Each wall is flat, endless, passes through zero and stands at right angles to its row. A trip goes straight from one point to another. List the walls that it crosses, first one first.

Walls:
(1): [+0.21 +0.53]
(2): [-0.11 -0.24]
Trips:
[+0.12 +0.95] to [+0.01 +0.36] => none
[+0.10 -0.28] to [+0.42 +0.12] => 2, 1
[-0.77 -0.69] to [-0.12 -0.01] => none
[-0.16 +0.01] to [-0.86 -0.12] => none
[+0.24 +0.69] to [+0.11 +0.21] => none
[-0.74 +0.05] to [+0.17 -0.13] => none
[-0.25 +0.01] to [+0.02 -0.79] => none
[+0.26 -0.48] to [+0.47 +0.29] => 2, 1
[-0.14 -0.29] to [+0.69 +0.00] => 2, 1
[-0.17 +0.16] to [+0.04 -0.11] => 2, 1

Walls:
(1): [-0.50 -0.43 +0.35 +0.33 +0.14 -0.23 -0.20 -0.19 -0.28]
(2): [-0.67 +0.37 +0.32 -0.16 +0.14 +0.51 -0.15 -0.28 -0.17]
(3): [+0.30 +0.36 +0.57 +0.23 -0.07 -1.07 -0.39 +0.50 +0.39]
Trips:
[-0.12 -0.17 -0.23 -0.82 +0.71 -0.30 +0.18 +0.23 +0.05] to [+0.20 +0.53 +0.98 -0.70 -0.45 +0.24 -0.39 -0.35 +0.28] => 2, 3
[-0.17 -0.04 +0.41 -0.45 +0.32 -0.02 -0.02 -0.30 +0.40] to [-0.34 +0.05 -0.76 +0.45 -0.46 +0.76 +0.32 +0.26 -0.28] => 3, 1
[+0.32 +0.09 -0.05 -0.15 -0.67 -0.59 +0.59 +0.05 +0.06] to [-0.09 +0.38 -0.04 +0.50 -0.60 -0.07 +0.08 +0.65 +0.11] => none
[-0.13 -0.19 +0.21 +0.36 -0.13 -0.22 -0.27 -0.61 -0.25] to [+0.17 +0.13 -0.33 +0.02 +0.63 -0.03 +0.06 +0.61 -0.31] => 2, 1
[+0.42 +0.41 -0.45 +0.55 +0.26 +0.17 -0.15 +0.08 +0.31] to [+0.86 +0.06 -0.20 +0.36 -0.07 -0.20 -0.57 -0.16 +0.24] => none
[+0.42 -0.05 +0.44 +0.07 -0.59 +0.05 +0.08 -0.14 +0.42] to [+0.06 -0.53 -0.27 -0.54 +0.01 -0.62 -0.18 -0.60 -0.02] => 1, 3

Walls:
(1): [+0.22 +0.49 -0.09 +0.31 +0.13 -0.02 +0.39 +0.06 +0.20 +0.00 +0.03 -0.25 +0.26 -0.16 +0.34 +0.76 -0.13 +0.33 -0.11 -0.29]
(2): [+0.70 -0.26 -0.41 -0.32 -0.23 +0.64 +0.04 -0.35 -0.47 +0.26 +0.16 -0.24 -0.11 -0.56 -0.46 +0.64 -0.04 +0.00 -0.97 -0.10]
(3): [-0.02 +0.72 +0.24 +0.32 -0.18 -0.27 -0.17 -0.02 +0.67 +0.41 +0.98 +0.06 -0.34 -0.48 -0.22 +0.45 -0.06 -0.18 +0.11 +0.69]
(4): [+0.26 +0.17 -0.12 +0.08 -0.14 +0.17 +0.37 -0.21 +0.05 -0.77 -0.17 -0.29 +0.60 -0.57 +0.54 +0.16 -0.71 +0.17 -0.88 -0.12]
(5): [-0.02 +0.52 +0.14 -0.11 +0.69 -0.40 +0.16 +0.32 -0.39 +0.44 -0.52 -0.38 -0.06 -0.12 +0.95 +0.17 +1.04 -0.17 -0.44 -0.87]
(6): [+0.18 +0.21 +0.31 -0.11 +0.16 +0.18 +0.13 +0.32 -0.39 +0.63 -0.29 +0.85 +0.32 +0.45 -0.53 +0.03 -0.03 +0.35 -0.03 -0.22]
Trips:
[+0.15 +0.37 +1.24 -0.27 +0.20 -0.41 -0.95 -0.11 -0.31 +0.48 +0.68 +0.14 -0.71 +0.02 +0.39 -0.25 +0.21 +0.24 +0.01 +0.11] to [-0.34 +0.30 +0.21 +0.30 +0.47 -0.28 -0.27 -0.64 -0.37 +0.29 +0.42 +0.17 +0.34 +0.10 -0.04 +0.09 +0.28 -0.11 +0.35 +0.35] => none
[+0.01 -0.03 +0.67 +0.28 -0.10 -0.11 -0.67 +0.30 +0.63 +0.06 -0.54 -0.06 -0.30 -0.74 +0.01 -0.17 +0.21 -0.59 -0.02 -0.16] to [-0.17 +0.40 +0.15 +0.43 +0.10 -0.49 -0.59 -0.23 -0.11 +0.45 -0.51 +0.50 +0.27 -0.38 -0.17 -0.38 +0.13 -0.13 -0.41 -0.30] => 6
[+0.30 +0.23 +0.29 +0.00 +0.50 -0.26 -0.16 -0.48 -0.60 +0.69 +0.33 +0.27 +0.14 -0.01 -0.77 -0.08 +0.14 -0.06 -0.62 -0.21] to [-0.22 +0.69 -0.06 -0.15 +0.23 -0.39 -0.63 -0.72 +0.12 -0.15 -0.14 +0.11 -0.20 +0.61 -0.60 +0.45 +0.56 +0.07 -0.65 +0.20] => none
[+0.38 +0.20 -0.28 -0.52 -0.38 +0.27 -0.38 -0.63 -0.03 +0.22 +0.32 -0.17 -0.04 +0.20 -0.14 +0.25 -0.08 -0.05 -0.19 -0.20] to [+0.02 -0.41 +0.14 +0.10 -0.20 +0.15 +0.19 +0.09 +0.24 -0.18 -0.41 -0.12 +0.07 -0.04 -0.05 -0.41 -0.17 -0.31 -0.38 -0.25] => 1, 3

Walls:
(1): [-0.20 +0.18 +0.02 -0.02 +0.00 -0.50 +0.02 +0.05 +0.31 +0.00 -0.32 +0.19 +0.29 +0.09 +0.18 +0.44 -0.19 -0.39 +0.19 -0.03 +0.16 +0.56 -0.13 +0.28 -0.05 -0.32 +0.73 +0.12 +0.52 -0.03 +0.24 +0.11 -0.06 -0.24 -0.07 +0.38 -0.01 -0.34 +0.02 +0.35 +0.07 +0.15 +0.42 +0.23 -0.19 -0.48 +0.03 -0.27]
(2): [+0.34 +0.25 -0.66 +0.20 -0.29 +0.09 -0.25 -0.38 +0.05 -0.36 +0.39 -0.16 -0.22 +0.15 +0.11 -0.34 +0.49 -0.16 -0.04 -0.97 +0.56 -0.29 +0.35 +0.63 +0.50 +0.07 -0.05 +0.74 +0.82 +0.18 +0.14 +0.19 +0.29 -0.35 +0.20 -0.10 +0.06 +0.20 -0.59 +0.52 +0.21 +0.03 -0.25 +0.39 -0.30 +0.36 +0.49 -0.56]
(3): [+0.00 -0.02 +0.15 +0.13 +0.57 -0.36 +0.08 -0.11 +0.35 +0.39 -0.53 +0.10 -0.19 +0.30 -0.01 -0.16 -0.58 -0.34 -0.19 +0.18 +0.52 -0.38 +0.49 +0.17 +0.06 -0.47 -0.32 -0.70 -0.35 +0.18 +0.40 +0.07 +0.48 +0.38 -0.41 -0.88 +0.46 +0.30 +0.22 +0.02 +0.29 -0.46 +0.09 +0.27 -0.62 +0.03 -0.17 +0.02]
(4): [-0.42 +0.38 -0.18 +0.17 -0.06 -0.39 +0.33 +0.52 -0.13 +0.74 -0.57 -0.06 -0.23 +0.15 -0.04 +0.22 +0.35 +0.29 +0.32 -0.42 -0.34 -0.09 -0.87 -0.80 +0.78 -0.39 +0.38 +0.35 +0.17 +0.20 -0.05 +0.34 +0.31 +0.36 +0.03 -0.08 +0.47 +0.09 -0.49 +0.57 +0.08 +0.81 +0.08 +0.10 +0.29 -0.59 -0.51 +0.04]
Trips:
[+0.01 +0.12 -0.46 -0.47 -0.17 -0.07 +0.19 +0.10 -0.03 -0.16 +0.04 +0.19 -0.10 +0.20 -0.29 +0.26 -0.01 -0.01 -0.31 -0.09 +0.56 -0.13 +0.07 +0.10 +0.90 +0.10 -0.41 -0.09 -0.36 -0.51 +0.12 -0.42 -0.60 +0.21 +0.23 -0.44 -0.31 +0.58 -0.15 +0.03 +0.58 +0.13 -0.52 +0.74 -0.90 -0.76 +0.00 -0.05] to [-0.31 +0.26 -0.38 +0.05 -0.33 -0.27 +0.30 +0.00 -0.12 +0.43 -0.15 +0.03 -0.23 +0.06 -0.17 +0.16 +0.00 +0.67 -0.21 +0.03 +0.65 +0.22 +0.47 -0.14 -0.24 -0.63 +0.28 -0.15 -0.01 +0.07 +0.28 -0.31 -0.20 +0.13 +0.18 +0.25 -0.54 +0.66 +0.40 -0.23 -0.08 -0.25 +0.94 -0.34 +0.23 -0.14 -0.50 -0.02] => 1, 2
[+0.40 -0.02 -0.70 +0.20 +0.85 +0.10 +0.60 -0.02 +0.20 +0.54 +0.26 +0.14 -0.20 -0.04 +0.27 -0.09 -0.32 -0.03 -0.05 -0.17 -0.03 -0.04 +0.50 -0.16 -0.74 +0.36 +0.07 -0.70 -0.12 +0.29 -0.23 -0.51 -0.15 -0.15 +0.67 -0.05 +0.13 -0.33 +0.00 +0.24 -0.37 +0.23 -0.13 +0.29 -0.67 -0.20 -0.28 +0.04] to [+1.33 +0.04 -0.08 +1.01 -0.47 +0.47 +0.65 +0.65 +0.78 -0.33 +0.13 +0.25 -0.89 +0.26 +1.09 +0.15 -0.13 +0.13 +0.32 +0.50 -0.16 +0.41 +0.28 -0.71 -0.52 +0.43 +0.59 -0.05 +0.74 +0.50 +0.55 -0.51 +0.62 -0.15 -0.23 -0.43 -1.14 -0.45 -0.04 -0.19 +0.63 +0.14 -0.06 +0.15 -0.45 -0.43 -0.19 -0.01] => 1, 2, 3
[+0.83 +0.69 +0.45 +0.15 -0.22 -0.78 -0.36 -0.45 +0.31 +0.26 -0.21 +0.42 +0.36 -0.51 +0.55 -0.12 +0.22 -0.43 +0.11 +0.14 -0.25 +0.29 +0.26 +0.19 -0.16 +0.12 -0.18 +0.47 +0.38 -0.74 -0.18 -0.45 -0.11 +0.44 -0.41 +0.03 -0.41 -0.37 -0.12 +0.65 +0.09 +0.28 +0.96 +0.51 -0.11 +0.31 -0.05 +0.71] to [-0.10 -0.07 -0.26 -0.19 -0.14 +0.29 -0.43 +0.01 -0.57 +0.27 -0.61 +0.15 -0.08 -0.22 +0.03 +0.10 +0.24 +0.14 -0.52 +0.47 -0.21 -0.38 +0.33 +0.10 +0.08 +0.46 -0.39 +0.77 +0.83 +0.44 +0.73 -0.17 +0.45 +0.98 +0.34 +0.14 -0.14 +0.00 -0.24 +0.44 -0.12 +0.00 -0.16 +0.10 +0.52 -0.19 +0.26 +0.37] => 4, 1
[-0.27 -0.02 +0.58 -0.48 +0.75 -0.61 -0.34 +0.09 -0.06 +0.35 +0.23 +0.07 +0.29 +0.94 -0.17 -0.22 +0.27 -0.56 -0.61 +0.65 -0.06 -0.39 +0.52 -0.28 -0.01 -0.28 +0.02 +0.07 -0.16 +0.11 -0.49 -0.72 -0.03 +0.58 +0.05 -0.42 +0.37 -0.21 -0.53 +0.41 -0.58 +0.12 -0.05 -0.26 +0.13 -0.04 -0.12 -0.09] to [-0.04 -0.35 +0.07 +0.27 +0.27 +0.67 +0.53 +0.14 +0.21 +0.33 -0.41 -0.34 +0.00 +0.32 -0.32 +0.44 +0.29 -0.58 +0.49 +0.43 -0.30 -0.02 +0.16 -0.07 -0.36 -0.01 -0.63 -0.61 +0.04 -0.25 +0.00 +0.00 +0.20 +0.38 +0.26 -0.04 -0.16 +0.45 -0.52 -0.07 +0.79 +0.08 +0.23 +0.18 +0.17 -0.38 +0.07 +0.36] => none
[+0.13 -0.04 -0.26 +0.29 +1.02 -0.32 +0.57 -0.23 -0.59 -0.34 +0.25 -0.26 -0.22 +0.47 +0.45 +0.26 -0.30 -0.09 +0.12 +0.13 -0.44 -0.06 +0.34 +0.39 -0.31 -0.32 -0.36 +0.07 +0.13 +0.44 +0.15 -0.30 +0.16 +0.81 +0.29 -0.29 +0.86 +0.49 +0.03 -0.45 +0.29 +0.02 -0.42 +0.18 -0.63 +0.01 +0.47 +0.06] to [-0.21 -0.13 -0.37 +0.29 +0.08 -0.06 -0.02 -0.06 -0.29 +0.31 -0.76 -0.57 -0.02 +0.23 -0.14 -0.20 +0.40 -0.02 +0.09 -0.13 +0.00 +0.23 +0.01 -0.66 +0.03 -0.15 +0.54 +0.11 +0.55 -0.50 +0.35 -0.16 +0.62 +0.39 +0.08 -0.43 -0.08 -1.04 +0.26 +1.22 -0.38 -0.38 +0.44 -0.94 +1.02 +0.12 +0.22 +0.83] => 4, 2, 1, 3
[+0.43 -0.04 +0.48 +0.06 -0.56 -0.20 +0.25 +0.48 +0.73 -0.47 -0.24 -0.17 +0.03 +0.04 +0.23 -0.61 +0.07 +0.26 -0.09 -0.50 +0.40 -0.33 -0.09 -0.65 +0.10 -0.40 -0.58 +0.14 -0.12 +0.47 -0.39 +0.19 -0.45 +0.34 -0.23 +0.43 -0.30 -0.60 +0.25 -0.14 -0.43 +0.05 -0.44 -0.17 -0.27 -0.16 -0.81 -0.51] to [+0.38 -0.36 +0.21 +0.02 -0.56 +0.84 -0.36 +0.34 -0.68 -0.26 +0.64 +0.11 +0.31 +0.01 +0.14 +0.42 -0.39 -0.02 -0.36 +0.20 -0.58 -0.22 +0.06 -0.01 +0.11 -0.62 -0.27 +0.44 -0.09 -0.13 -0.39 +0.03 +0.11 -0.88 -0.20 -0.11 +0.35 +0.51 -0.08 +0.15 -0.10 -0.06 -0.41 +0.52 -0.11 -0.08 +0.01 -0.07] => 2, 4
[+0.03 -0.14 -0.36 +0.21 +0.42 -0.35 +0.78 +0.13 -0.26 +0.23 -0.42 -0.20 -0.05 +0.62 +0.49 +0.75 -0.28 -0.14 +0.06 +0.33 -0.51 -0.31 -0.25 +0.88 +0.62 +0.19 -0.24 +0.56 -0.50 +0.55 +0.16 -0.09 -0.17 -0.24 +0.26 +0.17 +0.03 -0.05 +0.18 -0.44 +0.09 +0.26 +0.16 +0.43 +0.40 -0.13 -0.14 -0.66] to [+0.39 +0.17 +0.15 +0.65 -0.17 -0.43 -0.52 -0.70 -0.53 +0.18 +0.02 +0.22 +0.83 -0.37 -0.24 +0.51 -0.35 -0.14 -1.09 +0.20 -0.11 +0.14 -0.44 -0.08 +0.34 +0.20 -0.51 -0.47 -0.41 -0.18 +0.61 -0.12 -0.54 -0.12 -0.13 -0.08 +0.38 +0.15 -0.23 -0.83 -0.15 +0.35 +0.08 +1.01 +0.51 +0.61 +0.46 -0.29] => 4, 1
[-0.33 -0.52 -0.45 +0.62 +0.52 -0.51 +0.01 +0.08 +0.22 -1.06 -0.32 +0.52 +0.08 +0.47 +0.16 -0.10 +0.09 +0.77 -0.03 +0.25 -0.35 +0.29 +0.29 -0.07 +0.09 +0.46 -0.03 +0.12 -0.12 +0.33 +0.43 +0.03 +0.55 +0.92 +0.24 -0.05 -0.36 +0.18 -0.16 +0.29 +0.43 +0.24 +0.12 +0.42 +0.57 -0.45 +0.16 -0.20] to [+0.04 +0.18 +0.37 -0.20 +0.27 +0.97 +0.16 -0.37 -0.12 +0.13 -0.18 -0.35 -0.08 -0.74 -0.53 +0.23 +0.18 +0.08 -0.22 +0.25 +0.04 -0.39 -0.27 -0.44 +0.06 -0.33 +0.38 -0.27 -0.72 +0.12 -0.08 -0.25 +0.73 -0.31 -0.06 +0.07 +0.74 +0.19 -0.12 +0.41 +0.17 +0.71 -0.16 +0.21 -0.64 +0.20 +0.15 +0.40] => 2, 1
[-0.48 +0.19 +0.01 -0.15 -0.18 +0.02 -0.27 +0.40 -0.31 +0.01 -0.14 -0.17 +0.26 +0.43 +0.41 -0.51 -0.14 -0.62 +0.40 +0.86 -0.16 +0.20 -0.40 -0.48 -0.12 -0.44 +0.04 +0.50 -0.11 -0.14 -0.63 -0.06 -0.42 +0.01 -0.24 +0.01 +0.35 -0.47 +0.19 -0.28 +0.31 -0.40 +0.36 -1.28 -0.58 -0.47 +0.31 -0.19] to [+0.26 +0.23 -0.32 +0.17 +0.05 +0.22 -0.19 -0.05 -0.56 -0.27 +0.80 -0.28 +0.78 -0.29 -0.21 +1.02 -0.11 +0.01 -0.02 +0.04 +0.39 -0.37 +0.03 -0.53 -0.25 -0.14 -0.03 +0.17 +0.08 +0.28 +0.03 -0.06 -0.21 -0.15 +0.07 -0.20 +0.29 -0.65 +0.04 +0.91 -0.55 +0.02 +0.34 -0.08 -0.36 +0.36 +0.79 +0.53] => 4, 2
[-0.08 -0.80 -0.23 +0.25 +0.32 -0.02 +0.49 -0.35 +0.55 -0.33 +0.22 +0.03 +0.16 +0.29 +0.20 +0.05 +0.36 +0.43 -0.33 -0.05 -0.74 -0.06 +0.24 +0.19 +0.22 +0.60 +0.66 +0.15 -0.19 -0.62 -0.30 +0.12 -0.24 -0.25 -0.38 +0.28 +0.46 -0.55 -0.11 -0.02 -0.13 -0.28 +0.59 -0.53 -0.23 -0.40 +0.00 +0.64] to [-0.11 +0.32 +0.38 +0.27 +0.44 +0.16 -0.21 -0.24 +0.26 +0.25 +0.29 +0.10 -0.35 -0.15 -0.20 -0.11 +0.00 -0.15 +0.33 -0.26 +0.26 -0.16 -0.28 -0.70 -0.10 -0.33 +0.20 +0.47 +0.15 +0.63 -0.42 -0.36 +0.04 -0.21 +0.27 -0.14 -0.21 +0.13 +0.08 -0.41 -0.42 +0.01 -0.34 +0.04 -0.12 -0.36 +0.32 -0.48] => 4, 2, 1
